Each row of a before or after table is a point. One or more steps were done to the points. Then noise was added and the rows were shuffled. The steps act on how far a point lies along the listed directions, d1 being the first. Name the steps. A step turns or swaps two directions, mirrors them in a line or flattens them onto one, adds a multiple of one to another, or multiplies one. Angles are multiples of 10 degrees, from the lower direction toward the higher: turns from -170 to 170, lines from 10 to 170 but not 90. Use the fewest steps. Two steps may share a direction if one is a turn and the other turns, adds or multiplies; they go together, in the order done. Otherwise the lowest direction goes first.
In the rows, zero is written as 100.

Directions:
(1): 164,73,71
(2): 136,120,162
(3): 114,167,70
Before:
73,107,75
92,89,55
90,125,75
82,102,102
141,91,90
101,105,32
111,36,159
115,61,195
127,89,57
After, 9 rows:
126,136,115
130,110,112
112,125,119
96,110,102
114,104,133
66,93,20
43,60,21
112,84,94
139,130,139
Steps: multiply d1 by 0.4; turn d2 and d3 by -130 degrees

Directions:
(1): 55,88,97,32,91,180,60,95
(2): 68,73,127,146,184,142,125,130
Before:
101,87,114,151,144,95,122,107
116,119,61,52,45,87,65,70
108,120,103,152,134,70,113,103
142,114,67,142,108,44,125,93
105,127,96,81,96,67,94,70
106,103,100,81,102,61,88,89
103,107,81,43,49,116,41,85
128,109,124,145,120,58,146,108
97,116,81,22,20,133,39,91
100,118,75,48,54,119,73,85
103,106,112,103,124,100,106,108
118,120,83,101,66,94,79,79
116,101,96,138,133,78,130,113
After, 13 rows:
121,115,78,53,39,90,44,81
91,81,118,142,149,113,116,109
131,124,61,68,44,64,78,71
106,126,97,91,102,62,101,72
98,103,113,100,124,104,104,109
134,109,74,153,128,52,134,101
123,123,84,112,68,85,85,80
117,126,78,33,5,100,44,86
105,97,99,136,144,93,128,116
112,123,71,59,46,99,81,83
107,103,104,88,106,59,91,90
115,101,129,150,139,75,147,114
98,115,106,152,146,84,113,106
Steps: turn d1 and d2 by -20 degrees

Directions:
(1): 87,147,167,114,68,24,92,34,87,148,101,142
(2): 62,93,148,93,99,158,86,145,169,133,130,179
(3): 27,118,115,51,119,106,29,69,105,26,51,100
(4): 143,155,127,11,107,144,95,126,29,135,92,103
(5): 108,141,77,105,65,72,60,158,157,151,24,60
Before, 11 rows:
76,102,99,121,93,70,76,89,131,101,88,113
89,99,95,145,92,54,103,71,104,83,94,84
79,110,112,119,76,69,97,78,95,83,88,105
96,136,92,49,91,118,43,152,125,127,41,76
74,79,109,124,103,88,104,89,139,97,107,118
96,84,78,140,89,70,103,88,111,83,90,76
135,86,78,157,79,72,129,100,108,139,101,83
114,118,96,60,108,106,77,85,58,81,76,68
110,95,97,109,104,65,120,79,89,115,106,93
121,123,100,94,93,102,100,97,94,104,82,90
79,97,80,124,102,97,60,109,127,81,77,73
After (11 x 12):
59,103,113,105,86,99,80,95,113,67,86,116
112,124,108,117,84,68,102,73,101,109,84,97
114,81,100,132,98,69,135,93,110,135,126,108
89,74,90,75,126,163,102,147,133,87,107,110
70,162,104,46,85,58,14,87,100,97,7,59
85,62,75,131,100,129,103,140,150,85,107,98
73,78,94,134,104,114,97,120,146,81,108,109
54,91,79,89,120,147,34,138,144,52,67,82
179,56,66,188,72,109,181,158,133,195,149,100
69,97,91,80,113,129,60,127,135,80,82,114
59,127,125,97,90,30,48,13,82,62,60,85
Steps: turn d2 and d4 by 70 degrees; add -1.5 times d2 to d1; multiply d3 by 2.5

Directions:
(1): 195,65,91,69,85,84,69,101,155,66,84,91,111,102,116,54,89,28,71,84
(2): 75,93,22,92,95,32,157,123,59,45,71,75,111,142,66,94,80,88,105,63
(3): 68,104,76,43,40,118,106,86,68,55,166,138,76,49,107,59,65,103,65,131
(4): 113,165,15,94,147,134,115,97,164,101,142,83,113,77,119,83,118,140,99,57
(5): 134,186,101,68,60,115,74,110,89,101,49,86,78,84,8,123,124,104,72,109
Before:
98,141,47,85,119,97,94,99,122,96,128,64,88,82,89,78,113,101,87,83
144,98,164,111,75,119,56,89,95,158,50,96,94,84,71,120,119,74,74,125
106,113,104,86,78,95,113,86,96,70,89,95,97,82,73,103,83,87,83,104
101,124,98,143,164,109,113,128,123,135,72,56,120,151,78,133,112,127,129,68
98,102,66,75,99,69,123,127,71,68,111,93,82,95,71,73,70,93,100,89
109,100,66,69,67,98,111,97,104,35,92,103,102,84,88,70,76,96,85,100
129,160,5,75,85,59,111,108,125,31,78,61,125,111,49,88,102,107,83,48
137,69,103,139,132,96,91,81,176,112,87,72,86,137,140,102,122,93,111,68
59,42,30,131,142,23,195,133,39,60,61,82,125,163,111,118,71,95,145,39
178,172,76,63,96,138,68,120,147,109,81,80,81,101,77,86,122,92,59,98
162,118,77,54,92,104,97,83,145,60,87,89,105,81,97,74,88,65,73,103
55,156,50,36,66,120,122,84,83,63,148,122,73,30,82,95,69,122,54,105
133,92,104,79,71,75,81,102,106,87,84,98,124,114,68,62,87,49,60,120
After, 13 rows:
162,176,14,62,71,69,90,108,140,32,67,59,119,102,33,85,109,93,68,52
122,87,166,123,85,120,65,87,89,166,64,101,96,87,88,123,116,85,85,126
63,169,44,29,60,116,120,87,81,57,135,118,70,29,66,96,70,118,47,104
113,98,69,70,95,71,115,126,81,66,109,93,83,93,75,67,71,84,95,88
111,161,48,75,110,101,86,100,122,97,117,61,82,77,69,82,118,100,79,85
110,109,107,87,79,96,110,85,100,71,91,95,98,81,78,101,83,85,83,104
95,24,26,121,137,16,185,132,62,46,58,79,131,165,121,98,65,67,135,33
120,100,74,66,66,104,102,94,113,38,91,104,100,79,90,67,79,92,82,103
136,81,112,139,127,106,86,79,175,121,86,74,82,131,133,108,128,100,109,73
179,194,88,60,90,151,57,119,144,120,77,81,74,93,61,95,131,101,55,106
108,132,92,136,158,104,113,132,121,129,62,52,118,152,64,134,112,122,125,65
135,83,117,83,77,84,74,97,116,95,95,103,125,109,84,60,88,51,61,124
168,129,93,53,90,119,84,80,151,72,88,93,100,71,95,80,96,70,70,112
Steps: turn d1 and d2 by -20 degrees; add 0.5 times d4 to d5
